Each wall is flat, endless, passes through zero and stands at right angles to its row. A trip goes straight from one point to another. Which walls does it cross, in order?
In the rows, zero is written as 128.

Walls:
(1): [106 141]
(2): [ 74 112]
(3): [ 96 113]
Trips:
[158  99] to [108 179] => 1, 2
[118 101] to [106 135] => 1
[111 107] to [216 111] => 1, 2, 3
[140  96] to [137 118] => 3
[93 88] to [173 141] => 1, 2, 3
[127  77] to [129 118] => none

Walls:
(1): [158 133 160 148  87  74 150 148 166  75 149]
(2): [151 147  87 154 150 130 129 170 142 130 155]
(3): [144 156 108 177 106 159 176 128 119  96 124]
(4): [123  95 121  95 119 120 128 154 187 105  84]
Trips:
[141 117 116 139 130 164 153 129 129 165 130] to [ 88 139 110 107 113 110 100 150 124 155 146] => 3
[ 71 135 159 159 153 114  72 128 178 184 123] to [ 86  96  94 161  66 147 100 122 155 105 154] => 1, 3, 2
[187  73 113 118 136 112 138 155  83  96 169] to [134  95  99 118 112 185 108 138 188 156 124] => 4, 3, 1
[180 106 128 141 129 102 106  99 127 149 153] to [131 102  91 115  91 100 125 151 139 128 192] => 4
[105 145 118  88 141 105  90 117 122 148 103] to [122 118  73 122 127 147 147 134  88 145 151] => 4, 2, 3
[133 110 131 118 151 134 163 152  87 110 137] to [115  41  87 153 167 125 106 102 129  87 145] => 4, 3
[105 144 173 131 170 136 159 103 165 105 156] to [ 87 157 101 108 163 148 111  80 117 123 217] => 3, 1, 2
[175 109 161 145 184 137 163 116 108  83 126] to [101  86 156 129  85  40 145 141  90 109 101] => 2, 4, 3

Walls:
(1): [ 84 129 106  99 108 149 132 134 153 111 134 163 120 179 199  74 129 140
 135 131 120  71 125 115]
(2): [130 136  94 156 119 128 158 147  59 112 117 131  69 111  95 172 128 118
 146 159 165 107 124 121]
(3): [180 118 164 141 136 112 150 120 107  90 174 125 140 142  90 118 118 128
 115 129 160 133 134 110]
(4): [ 98  81 115  63 127 150  92 177 182  96 132 108 135 100 184 154 100 155
  67 167 109 134 102 146]
(5): [ 92 122 131 144 111 140 124 131 178 128  96 109 131 117 142 130 154 138
 132  92 127 151 142 101]
(6): [155 141 153 113 115 154 136  81 117 133 166 121 100 137 120 148  83 136
 109 113  76 144  63  82]
(7): [ 73 143 123  97  99 152 110 133  77 118 137 125  89 156 140 110 123 116
 127 128 130 181 178 135]
Trips:
[116 127 137 119  68 138  90  94 124 130 110 157 150 134 147 105 125 115
 213 138 119 124 124 159] to [123 103 205 171 136 136 128  92 168 158 104 146  89  88 166 117 107 195
  58 125 131 127 121  95] => 6, 7, 4
[ 93 153  73  79 181  96 126 110 114  90 111 134 144  79 158  85  86 145
 109 157 112 126 129 104] to [123 168 136 162  82 126 132  82 153 102 142 132 174 144 159 109 113 135
 107 107 121 176 152 166] => 5, 6, 3, 4
[129 164 128  96  99 124 126 118  90  50 147 100  97 133  92 130 155 123
 110 124 135 158  99 122] to [119  63 148 145 104 105  97  94 153 112 222 123 148  93 137 145 137 164
 137  83 156 158 152 125] => 4, 5, 2, 7
[102 133  85 142 172 131  70 116 104 168  77 168 141 177 149 173 152 143
 102 129 136  92 105  67] to [121  92 101 176 116 166 147 106 124 131 127 119 204 139  78 115 141 174
 115 163 174 123 140 195] => 5, 1, 3

Walls:
(1): [123 140 153 112 107 106 149 129  76 154  64 108 150 134 152 141 106 110
 142 138  82 145 118  74 124 103 111  91 116 165  62 102 107 166 148 155
 118 172 180 135 130  84  98 132  84 107 145 169]
(2): [135 155 106 168 154  99 134 148 129 117  97 112 131 171 182 143 149 122
 160  69  73 125 145  94 122 143 115 104 155 148 168  95 135  24 132 131
 115 172 162 125 132 169 168  98 103 167 143 127]
(3): [ 91  92 145 153 153  42 126 125  94 191 114 139 153 127  94 109  96  76
 179 147  29  78 147 149 103 114 123 156 165 111 182 131 108 166 102  89
 138 155 115 104 146  94 126 148 131  93 132 133]
(4): [162 111  64 154  95  87  97 139  78 172 145 107 126 136 154 128  91 130
 144 124 146 121 156 171  68  67 132 131 137 108 112 152 117 211 131 104
 126 134 134 172 144 116 110 121 124  72  53 135]
(5): [134  82 116 127 112  77 100 128 148 170  99 154  59 152 140 116 125 126
 106 124 152 126 129 119  94 140 150 136 118 130  98 143  97  99 123 141
 161 135 172 153  83 160  97 151  85 103 109 128]
Trips:
[137 153 117  88 136 150  81 109 111 127 162 164 155  99 137  93 135 141
 136 112 143 113 126 134 163  93 136 117 187 113 180 164 161 161 114 159
 138 134 166 133 113 115 161 152 118 165 185 146] to [176 137  95 113  94 189 127 199 153  96  70  92 112 121 144 133 123 132
  99 102 159 100 102 179 152 128 114 169 111 176 101 134 105 120 155  80
 135 107 104 109 133 140  94 169 128 118 113 103] => 4, 5
[151 132 141 172 174 129 140 128 103 119 110 150  71 110 131 160 144 140
 106 122 125 146 127  68  93 117  95 128 145 103 132 108 126 155 116 160
 171 117  80 117 148 184 146 125 128 127  77 132] to [195 151 169  78 153 118 129  50 108 120 173 193 103 148 115 141 151 190
 101 122 114 124  87 188  95 159  83 139 164 148 153 129 103 179  95 145
  88 170 125 120 106 114 141 142 136 133 102  93] => 2, 5, 3
[150 127 179 178 161 134 141 123 114 124 136 136 101 157  22 105 140 129
 102 114 173 192 109 126 144 153  99  94 150 175 142 123  97 142  94 135
  58 100 104 133 114 111 119  93  67  75  83 121] to [124 149 134 141 119 200  95 135 115 164  87 138 113  85 112 164 123 143
 144 110 148  91 117 132 122  78 124 148 126 128 102 115 142 138 122 111
 147 193 103 131  96 158 108 139  93 143 129 101] => 1, 4
[124 135 116 104 177 138 149 148 117 136 146 115 144 145 141  95 137  89
 163 102  99 163 133 102 134 122 129 125 151 122 129  75 158 128 183 166
 114 115 182 155 128 149 194 144 114 118 135  67] to [127 121 165 142 127 135 138 136 100 113 127 147  97 172 151 123 106  99
 103 102 125 164 151 173 153 132 126 176  79 120 153 134  77 105  63  66
 157 148 126 105 130 136 118 168 121 137  96 151] => 3, 5, 1, 4
[ 93 121 186 152 148 167 167  92 130 133  86 183 151 104 112 134 161  89
 138 105 129 123 127 114  85 131 125 103 106 156  85 139 140 127 155 136
 142 121 177 133 187 154 117 156 100 160 129 112] to [107 134 134  71 135 113 150 130 150 155 165  47 149 127  99 155 137 112
 151  89 172 195  82 126 105 173 151 150 158 116 117 127 120  96 132 135
 101 114 173 153 188  58 135  84 102 162 127 104] => 5
[153 197 114 120  90 155 128 157 136 138 169 158  70 173 108 159  93 116
 127 155  89  85 143 124 100 145 136 156 178 132 133 142  83 140  91 158
 138 118  99 101 112 119 116 123  72 120 118 143] to [143 149 123 159  65 117 131 160 173  64 154 161  79 132 142 168 114 150
 112  85 193 158 164 109 108 104 176 140 102 131 135 129 138 140 143 117
 155 158 171 119 156 169 142 158 144 119 111 213] => 3, 2
[115 127 141 175 123 139 175 117 128  96 140 145 148  81 139 173  92  97
  75 132 161 123 105 188 123 104 137 139 141 153  96 119 119  87 175 146
 127 181 162 112 174 140 103 134 143 172 148  98] to [119 104 107 118 137 136 135 127 125 154 139 154 107 104 142 121 130 129
 191 108 162  56 103 111 107 104 123 180 119  98 123 126 100  90 138 171
 145 147 127 111 157  86 142 112 100  95 162 105] => 5, 3, 1, 4
